Rows are points. To make a cloud, some directions were put in groups of two or more. Within a group, all points are equally far from the middle, so they leave a hole (a ring in 2 directions, a hollow ball in 3). The other directions are filled evenly. Then the cloud was stretched, turned, moved and blurred a little. Count the holes, and give their numbers of directions, smallest first.

Cloud:
12  14  -48
59  6  -6
-1  33  -26
24  -37  -49
32  1  37
-4  11  -46
2  -16  -51
60  0  -31
-35  -10  1
22  -52  13
-4  -34  34
13  30  -32
-10  4  45
-16  -29  33
-35  -5  -11
19  30  23
29  36  5
-26  12  -20
-15  -27  34
-13  -27  -35
51  -33  13
Holes: 1 (3)

Cloud, 54 rows:
8  8  -39  -31  -5  -6
41  -41  5  20  -26  3
-17  -2  -17  17  -7  -44
10  -15  -20  -27  -16  37
46  -17  -1  7  -5  54
15  31  -34  24  -3  3
23  -15  -43  -3  27  24
21  0  -28  -1  45  20
-17  18  -28  -32  6  -2
-30  -14  14  -7  30  -22
42  -14  27  20  -27  31
12  -21  -3  20  49  -26
17  4  10  17  21  -39
-26  4  9  -11  4  30
4  -54  6  -22  10  7
26  24  17  -27  -3  17
36  -39  -14  32  14  -13
23  -27  -30  19  -17  36
41  10  -24  8  22  -27
-11  12  24  21  19  3
23  -52  -6  -14  24  -2
16  30  -14  7  -22  -15
-32  10  -19  -5  0  -34
35  -15  -26  -9  -26  -13
16  -42  -4  26  17  38
37  -2  -41  -7  -9  24
-18  -7  -1  20  15  -47
54  -13  -4  -6  29  17
-18  8  -18  -36  21  -4
25  19  -34  -19  10  -22
8  -4  21  33  10  -23
25  -13  6  -9  38  36
45  -5  -22  30  9  32
-6  -48  0  34  25  -5
-16  -27  -46  29  6  4
11  13  8  29  -3  45
60  -17  -6  5  -19  7
-29  -42  -4  6  -15  9
26  30  -34  -3  13  -18
39  -32  -11  -3  -6  -32
25  0  -13  26  45  12
47  -45  7  -5  5  -11
-4  -26  -3  48  -1  -12
4  -6  0  21  48  19
35  8  27  -23  -8  31
2  27  -14  -31  3  -12
34  -23  2  -31  22  21
18  -12  -1  -32  7  40
22  5  40  7  -17  26
-25  -9  10  -26  -8  -17
-29  -11  8  8  33  16
10  -23  6  -25  25  35
-13  35  -4  -3  -7  3
-22  10  -29  4  45  -20
Holes: 1 (6)

Cloud (88 x 8):
40  3  7  -25  -14  30  -19  -10
2  30  0  -11  -10  15  39  46
25  56  -9  -20  -19  55  28  -5
-1  23  1  34  3  28  -45  0
-17  22  13  12  22  5  8  -51
21  -27  6  -10  -15  -9  18  56
-8  18  14  46  -21  11  -40  -4
14  37  -16  28  -30  49  19  -21
13  -13  27  28  13  36  7  27
11  20  -20  1  31  16  -5  40
23  -16  -11  -37  18  -9  37  -3
33  -4  12  -8  -16  -27  8  17
8  35  -14  31  -32  55  10  -22
1  -45  4  -28  -21  14  -13  26
24  58  -3  -28  12  26  37  25
-16  29  21  -9  -20  1  44  17
15  14  -3  44  -38  8  18  14
-6  13  8  11  -30  10  7  -55
19  -10  19  -15  -54  -1  -18  29
35  -4  -21  -3  10  11  -25  0
2  29  3  -1  -3  52  9  46
-5  47  37  5  -39  26  2  8
14  -2  3  -3  41  -8  -2  33
-11  -17  -17  -15  32  26  17  0
-22  -11  -1  -24  42  -18  11  -5
33  26  -14  -25  26  5  -20  13
0  -38  37  36  -27  -12  2  10
16  -10  -10  -32  31  18  50  5
7  -8  21  -27  -8  50  -11  -18
-22  33  0  13  5  55  -11  -33
-14  -20  25  -18  2  16  47  21
14  43  -24  -43  0  24  33  6
-18  12  -1  9  6  -3  48  8
-23  -51  17  11  -30  -8  -13  -2
2  50  10  39  2  29  25  -17
8  40  25  1  -36  1  31  20
1  -6  17  32  -21  -26  -11  25
21  37  12  -11  40  21  8  34
2  26  25  -20  28  25  21  -39
-24  26  -3  2  19  20  25  27
-41  28  -1  20  27  9  -11  -15
-31  -5  -18  25  14  12  1  -21
-11  28  -6  -14  7  1  24  43
-9  13  28  6  -36  29  55  -2
-40  -12  -3  -28  8  -3  -26  -12
20  33  26  3  21  46  -2  25
-35  25  -9  18  -4  38  -33  3
-2  -6  2  -51  -28  20  2  -12
14  -19  -1  15  -1  -1  16  -39
12  39  16  -25  2  29  44  -33
-27  8  39  13  -12  -7  36  -19
-18  -11  16  4  21  19  46  6
-36  13  8  22  -42  -1  -21  -32
19  6  -2  -42  -13  7  -28  39
-29  -32  11  28  -38  3  6  -20
-27  11  -14  23  -11  32  -24  -43
30  -19  -3  -3  -7  50  -1  -18
10  16  -31  6  -41  4  -7  11
39  5  24  26  -54  34  21  19
47  15  10  2  -12  26  -9  -16
-9  10  18  52  -24  22  -2  27
-14  52  14  -19  28  32  30  2
-8  2  -16  -32  -20  8  37  16
-20  20  -9  -42  -23  21  5  22
3  -2  44  15  -32  -13  -22  13
-14  10  7  -11  -23  29  47  23
-20  36  32  15  8  11  32  -29
-7  13  15  5  10  20  -46  24
40  -15  -7  -28  12  48  22  10
7  16  24  38  15  27  1  25
4  -32  43  -1  -19  2  51  19
-11  6  0  -33  3  52  27  9
1  20  -2  5  -31  56  0  40
16  -44  5  12  -42  19  21  -8
-17  41  18  29  17  9  -13  9
-29  -35  12  8  -35  -14  -14  -24
-48  9  9  19  -23  -15  -20  -18
1  55  -1  -27  -22  13  -16  -15
-37  16  -5  -2  6  16  3  28
-10  -14  60  4  -8  14  20  -6
-22  -8  22  -1  -29  7  -22  -45
-13  28  -9  41  -24  30  -40  -16
-21  22  -21  -5  31  1  23  10
36  19  31  -19  27  27  31  33
30  4  6  -14  -17  56  2  48
30  3  27  1  38  25  35  -2
-13  -5  14  -56  0  -11  20  6
11  30  1  28  9  7  33  27
Holes: 2 (2, 6)

Cloud:
15  19  3  49  -10  30  -20  36  -3
-9  4  8  -5  -9  2  46  20  -39
13  39  -13  37  -43  17  0  2  -9
5  7  13  32  -16  60  28  3  6
1  13  23  16  -2  0  -21  -26  32
19  39  15  41  -9  15  16  -13  25
21  37  8  6  7  14  8  -17  33
12  9  -28  -9  -7  27  25  -23  4
10  -20  4  -18  -34  19  20  13  -1
8  40  20  0  -19  15  -6  6  30
14  25  -22  -21  -9  -8  17  9  10
-11  58  22  37  -7  29  3  10  0
6  23  17  17  -32  20  41  25  -35
-1  -19  -3  20  0  19  18  26  -53
3  12  -24  12  36  5  -27  5  15
2  30  8  -18  21  24  33  26  -18
-12  18  15  -10  -15  1  -14  -23  24
-16  6  8  -22  -18  33  -18  9  16
11  2  -2  28  -50  5  -7  3  -10
-3  8  27  20  15  33  -15  -21  -26
25  -20  -4  37  -13  27  19  9  -32
-5  6  35  26  -37  1  -8  -12  -13
8  -14  20  23  20  15  4  -37  -12
-11  31  -5  4  14  57  19  23  -22
-29  -27  -2  35  0  11  -14  -13  -7
-4  10  -1  -11  27  33  -13  -10  30
-24  -33  -12  26  16  17  3  4  -16
19  -3  -2  36  -28  -18  -1  -7  1
26  -10  12  17  -20  13  -21  35  -21
-2  -11  33  33  -19  3  -11  -7  27
-3  9  -20  -5  23  -6  -10  12  -42
-9  -3  15  21  20  28  47  -8  1
-26  27  -9  29  3  42  -4  42  0
13  42  -2  29  -35  6  32  4  -22
-6  6  4  -18  -6  4  48  5  19
-36  13  11  21  -8  21  -1  -21  27
7  -32  -12  24  -17  24  -17  -8  -9
-3  8  -17  3  -39  29  1  21  19
21  48  -12  26  -23  11  1  32  -13
23  47  -16  29  -8  19  11  -16  18
-5  21  -10  -16  1  4  40  38  -7
-35  38  15  7  7  15  8  -14  -19
9  -7  -18  -23  20  -21  -5  11  -19
0  11  31  10  23  53  4  22  -15
-10  26  -16  -19  -12  29  -16  -6  16
-36  -9  32  23  6  16  -1  32  3
-12  8  6  38  3  6  -8  -35  25
-22  -5  8  23  20  37  27  37  -2
-4  1  -40  1  -16  32  -5  -5  9
-7  5  23  -9  -6  36  9  37  -42
-19  36  -2  0  -10  -15  5  19  -31
2  -15  -34  -3  1  29  -12  33  -5
22  0  11  39  -24  14  -24  27  -20
-4  53  30  15  9  12  -9  13  3
24  -2  4  1  -10  -29  -19  2  3
6  19  12  -8  12  -8  -37  -3  -11
-24  20  9  31  -22  55  29  16  -10
21  -9  -11  -18  -3  29  -4  31  -30
-33  47  -17  19  5  10  20  3  1
-24  29  13  23  -39  31  26  28  -24
-18  -27  -3  18  -19  2  20  35  -34
33  19  -15  14  -20  -5  -1  27  3
30  -6  -17  33  9  34  3  -6  -26
-8  -6  11  5  3  46  17  -25  18
-8  -24  16  28  -17  -11  -15  4  23
-28  -9  -18  30  -4  37  25  26  -3
16  17  29  6  20  41  17  -13  -16
14  14  27  33  29  20  29  20  -12
-5  -4  -30  -6  -9  -18  -13  -20  -4
18  9  3  41  -29  31  34  12  15
-14  45  19  17  -22  20  -8  -4  -29
-2  -9  28  3  -8  19  31  13  -47
-31  -5  16  -9  34  0  10  -15  -8
10  10  3  13  51  13  -4  12  -9
-3  -29  26  31  -3  16  12  17  -40
-27  26  14  -14  -4  -14  26  9  12
-1  20  17  0  34  40  -22  3  -1
-11  19  -24  6  -8  -12  45  14  -10
11  35  -10  19  -20  6  -7  -17  -36
-10  22  13  -6  -8  40  -21  16  28
-19  1  -11  14  -22  47  38  6  -13
21  2  0  21  22  49  -2  35  1
-17  35  18  3  19  3  36  10  -4
15  -6  25  47  -5  46  10  10  5
23  24  -23  35  -13  7  -24  -10  -9
10  23  -16  6  26  49  -12  9  14
-29  18  2  19  -37  29  5  -2  -33
-25  40  13  20  -35  7  14  16  -28
4  -11  -23  -2  -7  36  35  4  14
0  -33  10  -30  9  12  -12  25  -15
25  -3  -33  8  21  13  -8  -8  11
-13  12  -1  13  20  -13  17  -2  34
-4  32  12  -25  -2  -11  -10  10  8
4  -6  -9  -2  -1  46  13  21  30
-16  -18  43  11  -3  -8  29  11  -13
4  23  -30  16  -31  7  -4  -24  -1
-4  46  5  40  -41  29  24  11  -8
18  -3  23  1  12  -2  11  28  -45
1  10  -22  26  5  32  -31  36  -15
Holes: 3 (3, 3, 3)

Cloud, 94 rows:
23  -18  30  29  26  -9  -6  14  6
0  -12  43  6  -31  -2  -12  3  -24
24  43  -2  10  -6  7  12  7  -44
21  27  5  9  3  -16  47  -14  -29
5  22  -9  4  43  -8  -17  -19  16
9  11  0  1  28  -38  9  -21  32
-3  17  -27  -10  2  -14  38  -28  -16
16  38  -3  -19  8  -25  26  -27  -33
13  -24  12  -3  6  -43  -5  -11  34
26  -16  17  17  11  -37  31  13  -16
12  -10  1  -2  -5  17  -8  -26  33
14  -10  -7  -17  2  -21  45  -2  -7
31  -14  5  9  -18  -37  -4  -5  -33
35  -2  33  -15  -6  -39  -5  18  10
-4  4  -8  -4  -15  13  -43  30  12
20  9  8  20  -20  11  -9  -38  14
20  -19  -1  -2  41  -27  -11  20  28
-1  34  14  -5  15  18  -13  9  17
0  18  -24  -4  -6  18  -28  -46  11
-18  1  -11  17  25  11  -15  -17  -30
-1  22  15  2  -16  11  -32  -24  15
-19  -19  -19  15  1  -3  -19  -13  -23
22  13  -13  -14  -6  -28  4  -50  13
12  -9  -2  -2  11  -13  25  40  -25
16  -4  30  -1  17  26  -3  15  13
34  -13  1  22  3  -7  23  29  -10
-1  -1  -17  28  16  -23  -25  -32  -3
-4  1  -39  -5  28  -23  1  -35  -19
16  22  18  -9  9  31  10  -1  11
-28  -6  44  -23  -15  -12  0  11  -16
-5  36  -1  -27  -13  -12  12  -4  -30
42  5  12  -7  5  16  28  23  -26
23  16  8  4  -41  15  12  -3  2
14  -9  19  -18  26  15  -2  16  23
-2  2  1  -6  8  -55  28  -11  14
35  26  4  12  -3  -18  -24  15  -13
8  -2  15  -36  -27  12  -2  20  9
-3  26  22  -4  -4  -36  6  -31  -34
35  -10  0  13  2  21  11  -2  22
43  0  -15  18  -2  -23  -17  -8  -10
-9  1  13  -7  -17  2  -24  -33  24
-2  9  6  11  13  -21  -1  -1  -58
-29  3  7  -24  -23  -3  -19  -22  17
-9  9  27  -12  -44  10  1  16  -2
21  -1  20  33  -6  -19  14  3  22
-9  13  -29  -14  -6  -17  -13  -58  -14
38  37  -10  14  12  8  13  10  -38
-16  -1  -3  -22  -8  -4  -8  -3  47
-4  3  3  11  -25  -44  -16  22  -33
25  33  22  -6  10  5  8  10  19
14  -19  -13  20  -11  -26  3  -11  -39
34  23  28  -3  -5  -33  22  -25  -25
14  -7  32  17  4  6  -31  4  -29
9  23  -33  -11  -11  -27  24  -12  0
-9  -6  30  -20  -37  -2  7  7  -29
4  -12  -1  6  -18  15  31  -10  -15
-4  10  2  29  -16  -32  -30  -14  -15
23  13  9  15  22  -37  16  -9  30
10  33  -11  -27  12  -26  -3  0  -21
-16  -8  -34  -5  1  12  -9  7  -11
-19  10  4  -7  -23  -28  -16  16  -43
16  19  19  -22  -14  36  -1  -11  1
31  22  12  -32  -3  -23  27  -23  -17
24  10  -22  34  2  -5  9  17  -18
13  -9  28  12  14  -1  -29  -11  -33
-9  26  -14  -11  -20  29  -29  -12  -10
5  9  10  6  -14  -28  -11  8  -56
-18  12  -9  12  21  -29  7  -34  -21
14  23  40  11  -4  1  -18  -17  6
-3  -12  -4  15  14  23  -2  10  -31
18  15  40  -3  -1  -46  25  4  -16
19  13  -21  25  0  -30  -13  -42  -14
-3  -13  25  -30  -11  -24  5  1  -38
13  9  -17  -18  -8  7  17  -9  33
-3  25  25  25  10  -2  -35  -4  -16
-6  -11  19  15  19  19  -21  35  -7
-13  18  -27  -2  -1  20  6  -8  12
0  -4  -3  8  8  -13  2  -60  10
27  13  9  32  0  -11  21  -4  19
-17  -8  27  -3  22  -20  6  -27  1
28  5  4  2  26  18  11  -24  28
-19  18  -20  -13  20  -15  11  6  -18
-9  -10  21  13  -11  -18  32  17  -5
12  29  -23  -21  -7  -4  -21  -11  15
12  32  -16  -13  31  -21  13  3  7
-16  17  -14  -13  -10  0  -27  -49  -32
-8  32  20  2  -7  -31  17  5  -35
-11  11  -2  23  -27  6  -33  19  -7
-33  9  -2  -23  -11  -5  -43  7  -8
3  -3  -8  2  -28  -7  -9  -7  -57
1  5  -2  -26  -35  -2  16  10  15
24  13  42  18  2  -18  24  28  1
-10  12  30  -24  -3  -40  1  -24  -11
3  15  -27  25  9  35  -2  -8  -17
Holes: 3 (2, 2, 4)

Cloud:
19  -7  14  12  17  -45  -19  -3  -9
18  -7  -16  -3  -39  26  -7  4  -7
-33  14  12  -7  -30  22  11  -17  -5
8  17  -13  1  25  15  16  -7  17
31  21  -4  22  7  -7  8  -43  10
5  -20  32  -12  21  -30  -5  0  32
22  -15  27  6  -10  8  21  -15  5
-10  2  -10  -7  -14  -12  34  -18  11
-7  32  10  0  15  -10  22  18  12
-16  -5  45  -11  25  13  50  10  -11
-19  12  16  -15  -14  -11  19  5  -1
34  -5  41  8  -13  -9  9  10  -23
22  -16  -11  9  28  35  26  -8  13
40  9  -25  7  -17  20  -2  24  -19
6  35  15  18  1  15  -1  -24  22
7  1  -8  0  14  1  -3  -2  4
-5  4  1  32  5  2  -6  -5  -5
21  4  47  10  -24  -15  2  0  -32
11  -19  38  -5  40  -21  0  14  13
7  12  -9  9  10  11  23  -44  10
23  -12  50  9  -5  -9  -17  -10  12
25  33  40  2  -25  -1  -27  -5  34
-20  13  16  -18  -51  -4  8  -34  -23
-5  1  30  7  10  -42  -6  -4  11
22  -16  17  0  -17  -13  4  -39  3
13  12  4  33  -21  -33  -12  2  14
30  -5  19  2  -28  8  -20  -4  27
-6  0  28  -1  -4  -24  38  2  -41
-3  -18  17  -22  -9  -3  22  7  16
8  10  15  25  -37  17  -6  -12  -22
-3  -11  15  9  -6  31  2  0  -11
12  -14  7  32  23  5  -10  4  26
-32  -25  -3  -32  10  18  44  32  -5
29  7  20  46  16  -1  14  -16  15
25  6  32  37  21  -42  -8  -10  -10
11  4  -5  1  11  23  27  -34  -4
29  -21  60  21  -6  -14  -15  -46  -1
7  -17  -1  -17  -39  -32  -7  22  -19
-24  11  -2  -26  37  -5  25  -2  -4
-3  -2  35  3  1  -12  -9  -26  12
25  -22  18  23  -12  -15  9  -47  4
11  -4  35  0  18  -35  46  -28  18
15  21  4  -4  14  -19  7  -14  -28
3  4  19  -11  8  3  15  -52  -25
46  -1  -15  35  -22  2  0  -18  9
-9  13  47  -14  -20  7  -14  -6  6
14  15  43  17  23  -13  -10  -2  -5
25  -11  5  -10  -44  -30  -14  -16  3
-11  1  -2  21  -1  -44  20  11  11
14  12  14  -16  42  -1  4  6  -8
-25  7  9  16  6  -52  41  2  8
32  16  7  -4  3  -23  22  -13  -20
30  9  16  4  16  -30  -9  15  -25
-2  -5  -12  14  8  31  9  -18  19
-10  -3  20  5  20  -20  4  0  29
-3  7  8  20  -9  28  -10  -10  11
6  -27  21  25  -43  -11  -12  7  -10
1  -22  25  -2  -26  15  2  -3  -12
-12  9  13  8  -23  3  8  2  13
-2  4  0  7  -10  25  35  9  -12
-13  -4  -22  -6  24  3  14  -10  -34
13  10  8  0  -4  31  13  -18  -7
8  31  35  1  -35  -4  6  -16  -4
41  41  14  4  -27  23  2  31  7
6  20  13  0  -37  -29  -17  30  -23
8  3  -9  47  2  3  -1  13  17
-3  7  -40  1  -29  27  0  -18  13
20  -8  38  8  -13  -41  4  21  -20
5  -11  26  -9  0  2  38  -4  7
-17  -10  -18  -8  -2  -10  6  -21  -6
-13  -16  29  4  -5  -17  -9  9  37
3  -9  7  16  -12  1  15  16  -12
34  -15  27  18  2  -25  1  -18  25
20  -16  9  35  -5  -27  20  4  8
-16  -12  -3  11  -27  8  4  -21  14
8  -18  45  -3  -14  6  -18  -14  12
7  0  -4  8  4  -27  -22  -33  28
11  -4  20  -6  0  34  32  -12  -4
32  -14  11  8  17  -23  18  -8  9
39  20  43  15  30  -9  -1  -2  25
-9  -16  33  9  7  -4  26  10  26
-10  40  -15  -17  -6  14  -5  15  2
-7  -10  -22  -1  21  -24  18  -4  4
5  6  6  1  -9  7  34  15  -4
11  4  -27  1  -1  20  38  7  25
33  3  24  26  12  -2  5  19  -26
-16  -37  -32  13  -9  -8  6  -17  23
23  -16  21  -2  -15  -31  -10  -26  -10
16  -5  14  8  -30  -22  14  32  2
-4  11  7  8  38  -3  -1  -1  -18
15  -27  23  -10  -16  -13  -24  -9  -6
-2  -12  16  3  10  -33  15  -17  15
10  -5  14  -16  9  12  35  -22  2
3  3  36  -10  -27  -2  2  2  9
16  -18  -7  22  -2  8  -36  0  14
5  8  -24  12  19  21  27  -19  -23
14  -11  -13  51  9  4  4  -28  5
19  -13  13  26  -7  21  2  -5  -12
-7  -16  11  10  8  -6  46  7  -34
Holes: 0

Cloud (87 x 9):
14  16  5  13  -13  -13  19  -10  -23
23  -11  -23  6  -1  -26  -11  -30  3
22  25  25  12  0  23  -9  -11  -11
-2  -15  -6  -29  22  32  -24  5  -34
-5  -32  35  -16  11  0  -17  -1  15
-4  2  -3  2  1  29  -8  10  -48
-14  13  9  -15  -22  2  -12  -14  -40
-11  23  -25  -19  22  20  0  12  -9
-10  13  15  -13  4  -15  14  15  -32
15  -35  -21  -3  9  3  -5  -8  18
44  -14  9  -8  -8  -6  -26  1  23
13  4  0  -19  -22  -25  -4  -12  33
23  -18  -5  -24  13  15  14  -1  10
3  32  26  0  -23  17  -15  -3  -32
19  10  -2  -30  18  -4  1  18  -15
24  -5  -12  6  -10  -17  12  10  7
6  -10  -14  14  18  -14  -3  13  -10
38  17  4  -7  -19  -11  -23  -16  0
33  -27  30  -12  -13  13  -14  -47  7
27  2  21  21  -3  -3  -3  -13  32
25  3  22  7  -24  -20  -15  -23  -3
15  -8  33  -21  7  27  -11  -29  -14
1  -7  -24  -4  35  9  11  16  -7
-10  29  -20  -7  -7  -10  -9  -2  -9
-17  -2  -20  -13  13  -12  2  -12  14
30  -12  -6  -19  -3  -17  -28  -12  -34
9  -51  40  -18  2  15  -17  -22  0
1  -17  -24  -6  -17  5  -35  -9  -15
17  26  -23  12  -18  14  -16  -12  13
6  11  18  1  -5  38  4  -17  -49
21  13  2  -7  -1  11  -6  -29  -41
-27  14  -13  3  -1  -48  2  4  -9
18  -2  -41  7  10  -17  7  -22  -13
-13  -20  9  1  25  25  -6  -13  -25
3  4  -17  -27  -17  -31  -2  -2  -6
0  -14  10  -5  -9  30  -45  -31  14
-19  -21  8  -7  -3  24  15  -1  12
17  -5  24  -20  5  23  -60  -20  -6
1  -4  20  -5  -4  31  6  -19  -20
16  1  -23  -13  5  1  -3  -11  -30
9  1  15  0  7  -20  -13  12  -44
34  -6  -5  -10  1  11  17  1  -10
20  27  -13  -21  21  -5  10  13  -6
-2  42  -5  8  -6  11  15  27  -52
18  14  10  -7  -6  19  -16  19  -29
11  26  3  -1  -21  20  -2  -22  -16
20  -19  -20  13  -20  -6  -26  -2  13
10  12  12  -30  -7  8  -2  -13  3
-7  25  -23  6  -14  -9  -18  31  -28
16  15  12  0  27  20  -13  22  -37
-13  -18  5  15  24  14  -22  -5  -8
46  -5  -6  -5  2  -5  4  -3  -13
7  -24  -19  -4  35  23  12  4  7
48  0  -9  7  -21  -5  20  -46  10
12  -19  -28  -1  -13  -19  -14  -8  29
6  8  10  7  -11  -12  -4  10  -31
41  19  -21  -2  10  -7  11  -2  -20
-2  9  -13  19  -29  7  -11  -28  3
-15  -26  9  2  28  9  -9  -3  -4
24  -7  -23  25  -10  19  17  -6  -7
2  -10  -17  -8  -7  7  -27  -13  21
8  5  -2  1  -16  12  13  12  -15
16  -20  -3  -20  -11  3  -34  -6  -14
-26  -1  -37  -9  9  -17  8  28  -17
0  -16  11  -3  0  -7  7  -14  -35
-4  -14  8  -12  -5  32  -4  15  18
10  8  -9  -18  -15  22  -10  -17  -8
8  -22  10  20  -22  11  -24  -18  -21
-2  34  -22  -11  -1  -14  15  -5  -26
8  25  -11  -17  17  6  -21  9  -19
7  -28  -18  -4  32  29  -9  -1  3
-21  39  -1  8  -9  -10  -3  10  -5
-39  -9  -7  7  -10  0  -14  12  -12
6  -19  20  -28  26  19  4  16  -10
1  19  15  -8  3  7  6  -10  -39
10  19  7  -16  -18  17  -25  -15  -8
-6  30  4  -7  -2  -8  26  1  -40
6  6  3  -27  21  -6  -27  0  1
-12  -8  16  -8  -17  -2  -7  -14  35
-9  23  -8  -9  17  -23  31  -2  -2
-18  -2  -23  -22  5  12  -10  14  2
-6  -1  -6  -1  -27  -15  -24  -17  36
12  -9  -2  -8  -18  16  -53  -22  -8
3  -10  8  8  -4  -14  24  -1  41
21  37  -21  13  18  -5  3  -10  0
0  2  3  -7  3  20  -12  20  -24
5  10  2  -15  11  20  5  20  -49
Holes: 1 (2)
